Each row is a point. To make a cloud, some directions were put in groups of two or more. Within a group, all points are equally far from the middle, so they leave a hole (a ring in 2 directions, a hollow ball in 3). The other directions are filled evenly. Then the cloud was stretched, turned, moved and blurred a little. How many holes are there, and how many directions does each take, smallest first?

Cloud (21 x 3):
[[ 3.9  1.9 -4.3]
 [ 0.2  0.4  4.3]
 [-2.7 -1.3  2.4]
 [-3.4  0.4  1.4]
 [-5.8 -0.5 -4.7]
 [-0.2  6.0  1.2]
 [ 3.6  0.4  5.4]
 [ 3.6 -2.0  3.7]
 [-0.9 -5.0  2.1]
 [ 2.7 -5.3 -2.6]
 [-6.3 -0.8 -3.5]
 [-2.3  3.1  0.9]
 [-1.5  2.2 -4.9]
 [ 0.3  6.5 -0.1]
 [-0.9  0.7 -6.1]
 [-4.1  1.6 -2.8]
 [ 5.4  1.6 -3.3]
 [-5.0 -0.5 -5.9]
 [ 2.5  5.0 -3.5]
 [ 0.2  0.8  4.4]
 [-3.7  1.8 -0.6]]
Holes: 1 (2)

Cloud (30 x 4):
[[-0.6  3.9  4.9 -0.3]
 [-2.8 -2.5  2.8  0.5]
 [-0.6  4.3 -2.4 -0.6]
 [-1.9 -2.4  2.3  7.0]
 [-2.0 -2.3 -1.8  5.1]
 [ 4.6  0.2  1.4  1.9]
 [ 3.0 -5.8  4.4  0.6]
 [ 4.4 -5.6  0.5 -2.8]
 [ 3.3  1.7  0.5 -0.9]
 [ 3.6  0.6  3.7 -3.3]
 [-1.2  2.7 -2.9  1.3]
 [-0.5 -4.4  5.2  4.9]
 [-5.1 -2.8  1.5 -4.2]
 [-3.2 -1.6 -2.6 -1.7]
 [-1.3 -0.6 -4.6 -4.1]
 [ 3.6 -2.0  5.8  1.5]
 [-0.6 -1.4 -1.1  2.4]
 [ 0.9 -1.5  0.9 -7.8]
 [ 1.1  5.2  0.9  1.4]
 [-0.3 -8.4  2.2  2.1]
 [ 6.9 -5.4  1.3 -1.9]
 [-0.7  1.4  6.6 -0.6]
 [ 1.7  0.4  1.2 -1.9]
 [ 1.0 -0.9  8.1  1.6]
 [-2.6 -5.0 -1.1 -8.5]
 [-0.2 -6.6 -3.6  1.5]
 [-2.4 -8.7  1.6  2.6]
 [ 0.9 -1.1 -0.6  1.6]
 [-5.8  2.2 -2.0  1.1]
 [-3.7 -0.6 -0.4  1.5]]
Holes: 0

Cloud (54 x 6):
[[ 2.2 -2.2  2.0  6.6 -1.5 -0.2]
 [ 3.3  2.6  1.4 -1.6  1.9  0.7]
 [-0.5 -2.3 -1.1  0.9 -2.2 -5.5]
 [-2.2 -1.8 -2.6  3.1  4.9  2.9]
 [ 1.5 -0.2  1.9 -2.1 -7.6  5.1]
 [-2.6  2.6  0.0  4.8 -4.3 -1.2]
 [-2.8 -4.6  2.5 -2.8 -4.3 -1.0]
 [ 0.6 -0.6  1.2  3.4  2.3  8.4]
 [ 1.1 -4.1  4.0 -0.5 -6.9  2.4]
 [-0.5  4.3  3.2 -2.5 -0.2  2.5]
 [ 0.2 -3.8  1.4 -5.8  0.1  5.0]
 [-0.1  3.5  2.1  2.9 -6.0  2.0]
 [-3.2 -0.4 -6.0  1.1 -3.1 -0.1]
 [ 3.1 -0.2 -4.5  2.3  2.0  4.6]
 [ 3.0 -0.9  1.8  2.1 -6.6  5.7]
 [ 2.1 -1.6 -0.9 -4.8 -5.0  5.3]
 [ 2.4 -5.7  2.5 -1.7 -0.5 -2.0]
 [-2.6 -3.1 -2.2  2.2  4.5 -0.2]
 [ 3.0 -3.4  1.7 -0.4  3.5 -1.4]
 [ 3.7 -0.9  1.6  2.3 -4.0 -2.7]
 [ 3.8  2.0  0.8 -2.9  0.9  0.9]
 [-1.9 -4.1 -2.3 -1.1 -7.0  4.7]
 [ 0.3 -4.7  4.5 -4.4 -1.0  2.0]
 [-3.2  1.6 -3.3 -3.2  1.1  1.6]
 [-2.1 -6.8 -1.8  4.5 -0.7  3.3]
 [ 2.2  2.1  2.5 -1.0 -6.6  2.1]
 [ 0.5  1.4 -5.7  2.9  1.8  2.8]
 [-3.2 -0.3  0.9  4.0  2.8 -2.2]
 [ 0.7 -0.4 -1.5  4.5 -4.9  8.1]
 [-1.3  3.0  2.8 -1.6 -3.3  8.0]
 [ 1.3 -0.1 -5.0 -2.4  1.0  1.0]
 [-1.3 -3.4 -1.8 -0.5 -3.3 -4.3]
 [-2.4  3.0  4.9 -1.4 -0.3  4.5]
 [ 1.5 -3.0 -3.9 -1.2 -2.8  8.3]
 [-1.9 -0.9  0.1  4.6  4.1 -0.9]
 [-3.1 -1.8 -1.9  7.5 -1.3 -0.1]
 [-5.0 -5.8 -0.2  0.0 -3.6  1.9]
 [-0.3 -5.1  5.5 -0.8 -4.6  3.5]
 [ 3.9 -1.9 -1.3  4.8 -4.0  4.5]
 [-4.0 -4.8 -3.3  2.0 -5.3  3.4]
 [ 2.5 -1.3  5.1  3.1  1.8  1.6]
 [ 1.7 -3.8  4.3  4.0  0.7  5.3]
 [-4.6 -1.5  3.7  4.7 -1.9  3.6]
 [-0.2 -4.0  3.2  3.2 -6.0  5.3]
 [ 0.8 -2.1  1.0  5.7  1.7 -2.7]
 [ 0.9 -6.1  0.1 -2.0  2.0 -0.8]
 [ 2.5  1.0  3.2  0.5 -0.5  8.6]
 [-1.9  2.2  1.1  1.8 -6.9  6.5]
 [-2.2  1.2  0.8  6.0 -5.6  3.7]
 [-2.7 -2.1  0.8  7.3  1.1  1.4]
 [ 0.4 -5.1 -1.0  3.4  3.9  4.1]
 [-3.1 -0.3  4.4 -4.3 -0.8  3.6]
 [-3.6 -4.6 -0.8  4.9 -4.2  4.8]
 [-0.4  1.1  3.1  5.4 -3.9 -1.3]]
Holes: 2 (2, 4)
